Every row gives one point. The window is the flat piece filled in between its corners: a triangle in 3 columns, a solid with four corners in 4, and so on. A path goes straight from each point to the next, and from the last back to the first. List the points from which the path goes on through the window.

Window:
[[ 5.1  0.2  0.7]
 [ 1.1  5.3 -0.6]
 [-4.3 -1.5  0.0]]
Path:
(1): [-7.9  1.6  3.1]
(2): [-2.9 -2.2 -2.9]
(3): [ 0.0 -0.9 -1.2]
(4): [1.6 0.6 3.6]
(5): [3.4 4.1 2.0]
(6): [ 5.7  1.0 -3.3]
(7): [-3.7 -3.0 -3.1]
(8): [-3.8 -0.1  1.9]
(9): [4.0 0.7 4.2]
(10): [ 4.3  0.0 -2.7]
(11): [ 0.4  0.1 -1.9]
(12): [-1.2  1.3  2.3]
Through the window after points: 3, 7, 9, 11

Window, 6 rows:
[[ 0.2  3.2  2.2  6.1 -1.3  4.1]
 [-0.5 -2.6 -4.9 -1.1  2.7 -5.1]
 [ 5.7  3.7 -5.0 -0.6 -1.8 -0.2]
 [ 2.5 -0.3 -2.2 -0.6 -5.8 -1.5]
 [-0.5  1.9  6.3 -4.5  3.9  0.7]
 [-1.5  1.1 -5.0 -5.1 -1.1 -6.7]]
Path:
(1): [ 0.3  2.0 -1.2  0.7  0.4 -3.1]
(2): [ 4.5  1.3  0.3  3.1  0.4 -2.9]
(3): [-0.3 -0.1 -1.5 -1.1  0.6  3.2]
(4): [-2.2  1.0 -3.9 -8.9  1.4  1.1]
(5): [ 2.3  0.4 -1.5 -2.5  1.3 -5.3]
(6): [ 4.4  2.9  1.2  3.2 -3.0 -4.8]
(7): [ 0.2 -1.7 -1.6  1.8 -0.2  4.7]
(8): [ 0.5  0.7  0.5 -4.0  2.1  4.5]
(9): [ 2.0  3.3  2.9 -1.7  1.0 -4.2]
(10): [ 3.2  1.8 -1.4 -0.3 -1.6 -5.6]
(11): [-2.9 -0.5 -4.3 -3.7 -0.7 -0.3]
(12): [ 0.2  0.8 -5.6 -2.6 -2.7  3.1]
(13): [ 0.8  2.8 -0.3  0.7 -0.3 -4.6]
(14): [ 2.5  1.6  4.5  0.7  2.1 -3.6]
(15): [-1.1  2.7  2.5 -4.8  1.0  1.6]
(16): [-1.2  0.9 -3.7 -3.0  2.7  2.4]
Through the window after points: 8, 10, 12

Window:
[[ 0.0  2.1 -2.1  0.7  5.0 -3.0  6.4 -3.2]
 [-6.4 -2.5  3.2 -5.3 -4.2  6.5 -2.5  0.2]
 [-0.9 -9.5  0.3 -0.1 -0.9 -2.7  0.6  2.0]
 [ 2.4  1.8  4.3  1.9 -3.2  0.4 -4.9 -2.9]
 [ 3.4  2.5  1.6 -2.1 -0.6  1.4  1.1  2.6]
 [ 0.9  7.7  2.0  2.0 -2.3  4.5  2.9  2.6]
 [-0.9  5.1  2.0 -0.2  0.5  3.1 -1.1  4.4]
 [-4.0  0.6 -5.2 -2.5 -3.9  2.7  0.8  3.6]]
Path:
(1): [-3.1  0.5  4.8 -3.3 -3.4 -2.0 -0.5  0.9]
(2): [ 1.4 -2.0 -2.9  1.1  1.2  2.0  0.4  0.2]
(3): [-0.6  0.7 -4.9  0.8  3.3  6.0 -1.0  2.1]
(4): [ 0.0  3.5  1.6 -0.4 -0.2 -0.7  3.2  0.6]
(5): [-2.4  4.0  1.0 -3.7 -2.3 -1.6  2.6  3.6]
(6): [ 1.8  3.4 -1.8  2.4  2.0  6.1  0.2 -2.6]
(7): [-0.2 -2.5 -3.6 -1.0  0.2  5.1  1.1  0.4]
(8): [-0.9  2.7  1.5 -1.1 -2.6 -2.6  1.8  0.8]
Through the window after points: 3

Window:
[[-5.4 -4.4 -1.5 -4.4  2.2 -3.9 -1.9 -9.7  9.7 -2.5  4.4]
 [ 3.3  0.2  0.8  1.9  4.2  3.1  2.3 -0.8  2.4  5.2 -3.6]
 [ 5.3 -2.8  0.3 -0.5  2.1  0.1  0.8 -4.3 -2.1  0.1  2.5]
 [-2.0 -4.4  0.2 -2.1  2.3 -6.8 -2.7  1.0 -2.9  4.5 -0.4]
 [-0.9  0.3  6.5  1.9  4.2  3.6  1.5 -1.6 -3.6  2.4  4.3]
 [ 1.8  0.5 -1.5 -3.6  3.9 -1.8 -4.0 -2.3 -0.9  4.9 -1.2]
 [ 3.7 -1.5 -4.1 -2.6  2.9 -2.6 -2.0  1.9 -1.8 -2.5  5.5]
 [ 0.6 -1.5  4.6  1.8 -1.7  9.0 -1.7 -3.1  2.8  1.4 -1.5]
 [ 3.3  2.1  3.4  0.7  1.1 -4.4 -2.1  1.7 -2.9  3.6 -0.6]
 [ 0.0  0.8  4.1 -2.8  0.9  4.2  4.1 -2.8  0.8  2.7 -1.7]
 [-1.4  1.4  0.3  4.1 -2.9  7.2  0.2 -4.5  0.0  1.4 -1.3]]
Path:
(1): [ 1.0  2.3  0.3 -2.8  5.4  0.5 -0.3 -4.2 -3.1 -2.4 -4.0]
(2): [ 3.0 -2.7  1.1  1.2  0.8  1.3  0.7 -2.4  0.3  3.2  2.4]
(3): [ 2.3 -0.6  1.1  0.8 -0.6  0.9  0.9 -1.7  0.7  4.6  1.9]
(4): [ 0.0 -0.7  2.4  0.1  3.6  2.0 -0.4 -1.7  0.0 -0.3 -1.2]
(5): [ 1.3 -2.3  3.3  1.5  3.0  0.9 -1.8 -4.7 -0.6 -2.6 -7.0]
(6): [3.0 0.9 0.2 0.4 2.5 1.6 1.6 0.1 1.3 6.2 1.3]
(7): [-0.9 -3.4 -0.2 -2.1  1.1  0.6 -0.5 -5.5  5.2  2.7  3.6]
(8): [-1.8 -1.8  1.4 -1.3  1.5 -0.3 -1.8 -5.2  3.4 -1.8  0.5]
Through the window after points: 1, 5, 7

Window, 14 rows:
[[-2.7  7.0 -0.7 -2.0 -4.7 -1.1  0.1  1.1  4.2 -4.7 -6.6  3.2 -8.5  6.2]
 [-0.7 -0.8 -2.5  5.0  3.3 -3.0 -1.1  4.7  3.0 -1.7  2.5 -3.8 -3.3 -1.7]
 [-0.7 -2.9 -5.7 -5.5  1.7 -6.7 -3.3  5.6  4.1  5.1  1.0 -0.7 -5.9  3.7]
 [ 6.5  5.8 -0.5  3.7  2.9 10.5  0.5 -5.9 -3.5  4.6  0.1 -0.5  0.1  4.9]
 [-1.2 -5.0 -3.8  2.8 -0.6  1.3 -0.1  1.5  1.0 -1.0  1.1 -0.5  1.0  0.1]
 [ 2.6 -0.8 -3.9  1.8  0.8 -1.2 -3.9  3.9  1.9 -4.4 -0.9  3.9  6.6  1.0]
 [ 0.5 -3.5 -6.7  1.4  6.1  2.5 -5.1 -0.6  2.1 -0.8  2.1  0.1 -0.4  1.8]
 [-0.8  0.1  2.0  2.3  1.6  0.4 -5.9  3.1  0.6  2.1 -1.0 -0.3 -0.2  0.1]
 [-2.3  4.6  2.7 -1.5  1.9 -2.5 -0.8  1.9 -4.3 -1.9 -5.8  3.8 -0.2  2.9]
 [-1.8  1.5 -3.4 -0.3  3.3  5.2 -0.9  6.4  1.1 -2.4 -2.0  3.4  3.0 -3.1]
 [-5.1 -0.3 -3.7  2.0  4.6  2.6  1.3  4.1  7.3 -0.8 -0.3 -1.7  3.9  0.6]
 [-0.9  1.5  0.5 -5.1  0.9  0.4 -0.3  1.1  1.4 -3.8 -5.2 -4.2 -1.7  2.2]
 [ 2.0 -3.2  0.2 -3.5  0.5 -0.3  0.9 -3.0  4.1 -1.0  3.9  2.5  1.7 -1.5]
 [-3.7  2.4  1.9 -4.1 -5.9 -3.5 -0.5 -0.4  0.1 -3.8  7.0 -0.1 -1.4 -0.4]]
Path:
(1): [ 1.5 -1.5 -0.3 -1.9  2.3 -1.3 -1.3  5.8  0.3  0.4  0.1  1.7 -2.6  6.4]
(2): [ 0.1 -2.0 -1.4  0.1  2.6  2.0 -0.3  3.4  2.2 -2.0  1.3  1.3 -0.7  2.9]
(3): [-1.8  5.1 -4.9  2.5 -0.5 -0.7 -3.0 -0.9  1.9  1.8 -1.1  0.6  2.5 -5.8]
(4): [-3.3  1.4 -6.7  0.6  2.1 -3.7 -1.2  0.4  5.4  2.2 -4.1 -0.5  2.3 -1.3]
(5): [-2.0 -1.7 -1.8 -0.9  2.8  1.5 -0.4  4.9  3.9 -0.5  2.0 -0.8 -0.8  2.8]
(6): [ 4.6  1.4  1.4  1.8  3.3  6.5 -1.4  2.6  0.8 -0.8  3.3  1.9 -0.9  5.4]
(7): [-0.4  0.7 -2.7  0.0  1.1  0.9 -1.0 -1.7  1.0  0.7 -1.0 -0.2  1.1 -0.6]
(8): [-2.2  1.4 -4.0  0.1  0.9 -0.6 -1.4  1.0  2.3  0.1 -0.1 -0.7 -0.8 -1.0]
(9): [ 3.9 -3.0  3.0 -1.5  1.1  3.6 -0.5  4.9  3.8 -5.8  0.3 -0.8 -0.9  6.0]
(10): [-1.5 -0.8  0.5 -1.7 -1.2  0.0 -1.3  2.8  1.9 -2.9  3.0  1.8  0.7  2.7]
(11): [-0.2  3.7 -6.3  2.5  2.1 -1.4 -0.7 -2.3  1.6  1.3 -1.4 -0.6 -1.0 -4.8]
(12): [-1.1  0.6 -4.4 -2.0  0.4 -2.4 -2.6  0.7  2.8  1.9  0.5 -0.8 -1.7 -0.1]
Through the window after points: 4, 6, 12

Window:
[[ 0.8  3.5 -0.2 -7.2  0.9  4.9  2.0 -3.7 -6.6  3.1 -6.3  0.5 -2.0  0.1]
 [-6.3 -3.9 -0.7  7.6 -2.8  0.7  0.4  0.3 -6.2 -1.6  1.3  0.0 -0.1  5.3]
 [-2.2 -0.7  4.9 -6.5 -0.7 -5.3  0.6  0.8  0.8 -2.8 -4.2  2.2  0.9 -1.6]
 [-0.3  1.4 -1.1  5.2  1.0 -1.1 -2.0  3.4 -4.4 -3.2 -0.1  3.1 -2.8  6.0]
 [-2.5  1.6  5.5 -5.4  2.4 -3.1  3.5  5.2 -0.2 -1.6  0.5 -2.5  1.7  2.6]
 [-1.1  3.6 -2.2 -9.7 -2.7  4.4 -5.4 -1.9 -2.2  5.2 -5.9 -2.9 -1.0  1.0]
 [ 0.0  1.6 -0.5 -1.7  3.5 -1.6  3.6  0.1  4.0 -3.6 -3.0 -0.8  3.9  2.4]
 [-1.0 -2.4  1.7 -4.7  3.1  0.0  3.7  6.2  4.5  0.0 -1.3  2.8  0.5 -1.4]
 [-2.5  0.6  4.3  8.8  0.4  2.6 -2.3 -0.1 -2.5  0.6  1.8  3.9  1.9  5.7]
 [ 0.5  2.1 -0.8  7.7 -4.8  1.4  0.8  1.4 -4.1 -3.2  5.6  2.9  2.4  3.4]
 [-1.3  0.6  2.0  4.8 -0.3 -1.3  1.5 -1.1  0.9 -1.0  3.5  0.1 -4.4  2.7]
 [-0.2 -1.2  4.5 -5.2  2.3  3.0 -0.2  2.4  1.6 -5.9 -2.2 -2.0  0.0 -1.1]
 [-1.0 -1.8  3.4 -7.9 -1.7  0.8  2.5  0.1  0.8 -1.5 -2.9  2.6 -1.8  7.1]
 [ 3.8 -3.8  1.9  6.4 -1.1 -1.5 -0.8  1.5 -3.1  0.2  1.7 -1.2  1.4  4.0]]
Path:
(1): [-2.1 -0.4 -1.1 -6.7  2.1 -0.3  4.2 -3.6 -5.0 -1.2  6.8 -0.4 -1.6  4.1]
(2): [-1.4  1.3  2.6 -2.2 -0.3  1.6  0.3  1.8  0.4 -0.6 -5.4  1.4 -0.5  1.1]
(3): [ 1.0  0.0  3.7 -1.4 -2.3  2.4 -0.6  4.2  1.5  1.2 -7.8 -5.2 -1.3  2.1]
(4): [-2.0  0.2  1.2 -3.3  3.3 -0.9  1.8 -0.9 -1.9 -1.9  2.0  3.4  0.8  1.6]
(5): [ 0.1 -4.1  0.8 -1.8  1.6 -3.7 -1.4 -1.1 -3.9 -1.6  3.6  3.3  0.1  6.0]
(6): [-1.5  3.1  0.5  2.6 -2.1  4.0  1.2  0.4 -0.4 -0.4 -4.2  0.2 -1.4  1.0]
(7): [-2.6  3.2  5.5  0.4 -4.3  2.2  0.2  2.4 -1.8 -1.4 -3.7  1.3 -1.9  1.7]
(8): [-0.9 -3.9 -2.4 -1.2  3.9 -1.0 -0.8  0.3 -1.8  1.2  2.8  0.1  1.4  3.7]
(9): [-1.2 -0.5 -1.7 -3.2  2.6 -3.5 -0.8 -2.3 -3.5 -0.9  4.2  4.7 -2.6  1.6]
(10): [ 0.0 -0.4  2.4 -0.6 -1.5  1.3  1.8  2.9 -0.2 -1.8 -2.4 -0.8  0.8  2.3]
(11): [-0.1  2.3  1.1  0.4 -1.7  1.6  1.6  1.4 -0.1 -2.9 -3.7  1.5 -1.0  3.5]
(12): [-1.6 -5.7 -0.2 -0.6  4.6 -2.7 -0.4 -0.4 -0.9  1.8  4.0  0.2  2.6  0.6]
(13): [-0.3 -3.3  0.9 -0.2  4.9  2.0 -0.1 -0.4 -0.2 -4.4  1.9  3.7 -1.3  1.3]
(14): [-2.2  4.5  3.6 -4.3 -7.7 -1.9  3.2  2.5 -0.7  4.4 -5.8 -2.2  1.0  5.2]
(15): [-3.2  1.0  1.7  1.7 -1.9  2.3 -0.1  2.3 -3.2 -1.2 -2.6  0.3 -1.1  4.7]
(16): [ 0.5 -4.4 -4.0  1.3  2.4 -3.3  0.7 -4.6 -5.1  0.2  4.1  1.7  0.1  0.6]
Through the window after points: 13, 15

Window:
[[ 5.3 -0.8 -5.1  2.6  2.3  4.6 -0.2 -1.3 -2.9 -4.5  0.1  5.1 -0.6 -4.2]
 [ 2.7  2.0  3.2 -3.8 -1.6 -1.6  0.1  4.6  2.3  0.0 -6.4  0.6 -2.9 -3.4]
 [ 3.0  2.6  0.9  2.3  7.0  1.1  0.3  0.2 -3.7 -8.8  0.0  5.8  2.0 -2.8]
 [-4.6  4.0  0.6  4.3 -0.4  3.4 -2.1 -7.2  0.0  0.6  2.0 -1.9  5.0  0.2]
 [ 2.5 -3.6  3.0  1.5 -0.1 -4.5 -7.8  0.4  3.9  1.4 -0.6 -0.4 -0.3 -1.1]
 [ 4.6  0.4  1.1  1.0  2.9 -1.7  2.6  3.9 -2.7  1.9 -2.3  5.1  1.3 -4.3]
 [-1.6 -0.8  2.8  0.7 -2.3 -3.9 -2.1  3.7  8.2  2.1 -0.2  3.1 -2.5 -0.6]
 [-7.0  1.1  0.9  1.4  2.0  0.7 -2.1 -3.8 -0.1  1.4  4.4 -5.1 -1.0  4.7]
 [-1.3 -1.3  4.1 -2.7 -2.6 -0.2 -7.1 -1.6  1.6  0.3  6.5  2.0  0.7  3.9]
 [ 3.0 -4.5  2.4 -2.1 -1.2 -5.1  1.3  4.6  4.3 -2.0 -1.3  0.2  3.1 -2.7]
 [ 2.8 -0.4 -0.9  2.6  2.4 -0.1  0.1 -7.0 -4.0 -4.3  3.2  4.7 -0.9 -8.2]
 [-0.5  5.9  1.0  2.2  1.2 -0.8 -1.3 -6.4  2.0 -0.1  6.3 -3.9  1.5  6.4]
 [ 0.2  5.5 -4.5  2.0  1.6 -1.5 -1.0 -0.4 -5.9 -5.4  1.6  3.0  1.8 -1.9]
 [ 0.8  0.0  3.3 -1.2  0.8 -1.9 -3.7  3.9  6.4  2.2  3.9 -3.0  1.5 -4.4]]
Path:
(1): [ 1.4 -1.5  4.0  3.8 -1.3 -1.4 -3.2  0.9  1.1 -0.9  0.9 -0.3  0.0 -1.1]
(2): [ 1.5 -0.2  2.6  2.9 -0.6  0.9 -1.1  0.2 -0.7 -1.4  0.5 -1.2  1.3 -1.8]
(3): [ 0.2  2.2 -0.2 -2.1  4.1 -2.2 -2.1 -3.3  4.3  0.3  2.5  4.0 -0.3  1.3]
(4): [ 2.5  0.1 -0.5 -2.9  5.8 -3.6  1.9 -2.0  0.6  1.7  0.1  2.5  2.5 -1.9]
(5): [ 2.3  0.5  3.0  5.7 -4.3  1.5 -2.4  5.8 -1.1 -2.5  0.3  2.0 -1.0 -3.8]
(6): [-0.2  1.6  5.0  4.3 -1.4  0.2 -2.3  1.6  0.2 -1.5  6.2 -1.7  2.5 -0.3]
(7): [ 0.3 -0.1 -2.5 -2.5  2.5 -1.9 -2.2 -3.7  2.9 -0.8 -1.6  0.6 -0.5 -0.2]
(8): [ 3.9  0.3 -0.7 -3.4  3.7 -3.1 -2.6  1.3  1.5  1.0 -4.9  2.7  2.6 -1.2]
(9): [-0.8 -0.1  5.4  3.4 -5.5 -0.3  1.6  2.9  1.4 -2.9  3.6 -1.4 -3.8 -3.7]
(10): [-0.3 -3.4  2.7  3.8 -2.3 -1.6 -1.6  2.0 -0.7  0.1 -0.5  1.1 -1.6 -3.9]
(11): [ 3.6  5.4 -0.7 -5.7  4.8 -0.8 -1.2  0.5  4.9 -1.9  1.6  0.7  1.2  0.8]
(12): [-0.3  1.4  0.6 -2.3  1.5 -1.7 -1.7 -0.1  3.1  0.5  1.9 -0.6  0.8 -0.3]
Through the window after points: 4, 8, 12

Window, 14 rows:
[[-7.7 -0.2 -3.4  0.7  1.3  3.9 -2.0 -1.9  2.9 -0.9 -4.4  0.5  2.0 -0.4]
 [-1.6  0.2 -2.7 -4.7  5.2 -1.3  3.9 -2.0  0.7  2.1 -1.5  1.8 -4.2 -1.1]
 [-1.8  0.2 -0.6  1.4  7.8 -4.7 -2.4  5.6 -3.4  1.4 -6.9  5.0 -1.1 -3.1]
 [ 3.5 -1.9 -1.7  2.2 -2.3  2.2 -1.8 -6.6 -6.1  1.3  4.5  0.4 -0.8 -3.0]
 [ 3.5  5.2  6.3 -2.6 -5.0 -1.9  6.5 -0.1 -3.0  0.9 -6.5  2.0 -3.8  0.0]
 [ 4.6 -1.0 -0.3  0.7 -6.1 -0.9 -7.1  4.2  3.7  4.9 -5.3  3.5  0.4  2.6]
 [-3.1  2.3  1.6 -0.2  0.8 -5.9  6.7  2.9  1.0  3.4 -2.5  0.6 -3.6 -3.4]
 [ 7.8 -2.8  1.0  2.2 -5.3  2.5 -2.2 -1.4  3.8  2.8 -4.4 -0.3  3.7  0.9]
 [ 6.9  2.8 -1.7  5.8  3.3  0.1 -2.9  3.3 -1.1  4.5  2.8 -1.9 -3.4  3.1]
 [ 3.4 -2.3  4.6 -1.8 -1.2  1.6 -2.9 -1.7  1.1  1.0  3.2 -1.1  1.3  4.7]
 [-1.6 -1.0 -0.5  1.4 -0.2 -1.4 -0.2 -8.0 -2.7 -1.3 -2.6  3.0  3.0  4.3]
 [-2.7 -2.1 -4.1 -1.4 -1.3 -2.4 -5.1  1.6  0.4 -1.8 -7.8 -1.4  4.8  1.3]
 [ 2.2  0.3 -4.7  3.2 -0.6  2.5  2.8  3.3  4.2 -2.3  2.7  1.3 -0.7  1.5]
 [-1.2 -7.7 -0.7  1.4  1.0  3.4 -3.1 -1.0  2.4 -0.1 -0.8 -1.8 -2.1  7.3]]
Path:
(1): [-0.2 -0.6  0.6  0.5  0.1  2.1  5.6 -1.4 -5.4  4.2 -3.2  3.0  1.3  0.5]
(2): [ 1.6  0.4  0.2  0.4 -1.1 -1.7 -3.9 -2.7  3.4 -2.0 -0.8  0.4 -2.5  2.1]
(3): [ 2.1  0.0  0.9 -1.3 -3.0 -0.2 -6.5 -2.5  4.7 -4.5 -2.7  0.2 -4.2  0.3]
(4): [ 1.2 -2.7 -2.9  1.7 -1.1 -0.6  1.0  3.2 -1.6  6.1 -5.9  0.2  7.3  1.9]
(5): [-0.1 -2.9 -1.5 -1.6 -6.0  4.6  2.5 -1.3 -4.1  8.5 -2.0  1.9  0.4  5.0]
(6): [ 4.8 -1.4  0.5  2.1  0.4 -0.5 -2.8 -0.4  4.4 -1.0 -2.9 -0.6  0.8 -0.2]
(7): [ 0.3 -0.5 -1.1  1.5  0.1 -0.9 -2.7 -0.5  2.0 -1.0 -2.0  2.3 -2.9  0.9]
(8): [-0.3  0.4 -0.2 -1.8 -0.6  0.9  2.4 -0.3 -2.0  3.8 -4.0  0.8  3.9  1.0]
(9): [ 0.8 -0.9 -2.2  0.3  0.1 -0.9 -0.2  2.3 -2.8  3.1 -1.8  0.9  2.7  0.4]
(10): [ 1.6  3.3  2.2  1.3  1.7 -0.9 -0.1 -2.8  5.2 -1.7 -2.4  2.1 -6.6 -1.6]
(11): [ 3.4  0.8  1.9  2.0 -0.2 -3.0 -2.4 -1.8  2.9 -1.5 -4.9  0.8 -4.4  0.5]
(12): [ 0.6  0.1 -2.1  0.1 -1.0  0.7 -1.2  0.7 -0.8  2.6 -2.0  0.8  2.3  0.6]
(13): [ 1.4 -1.7 -3.9 -1.9 -1.1  1.8  3.7 -1.8 -4.2  5.2 -1.4 -0.5  5.1  5.8]
(14): [-1.6 -0.5  0.9  3.0  1.5 -1.6 -3.6 -2.2  3.9 -4.4 -2.1  2.9 -3.8 -0.8]
(15): [-0.3 -1.0 -1.9  0.4 -0.1 -1.9 -4.1  0.5  1.2 -1.8 -5.1  0.5  0.8  0.4]
(16): [-1.6 -1.5 -2.5 -1.2 -2.0  0.5 -1.9  1.8  0.0  3.0 -4.3 -0.4  4.1  2.6]
Through the window after points: 3, 5, 7, 13, 15
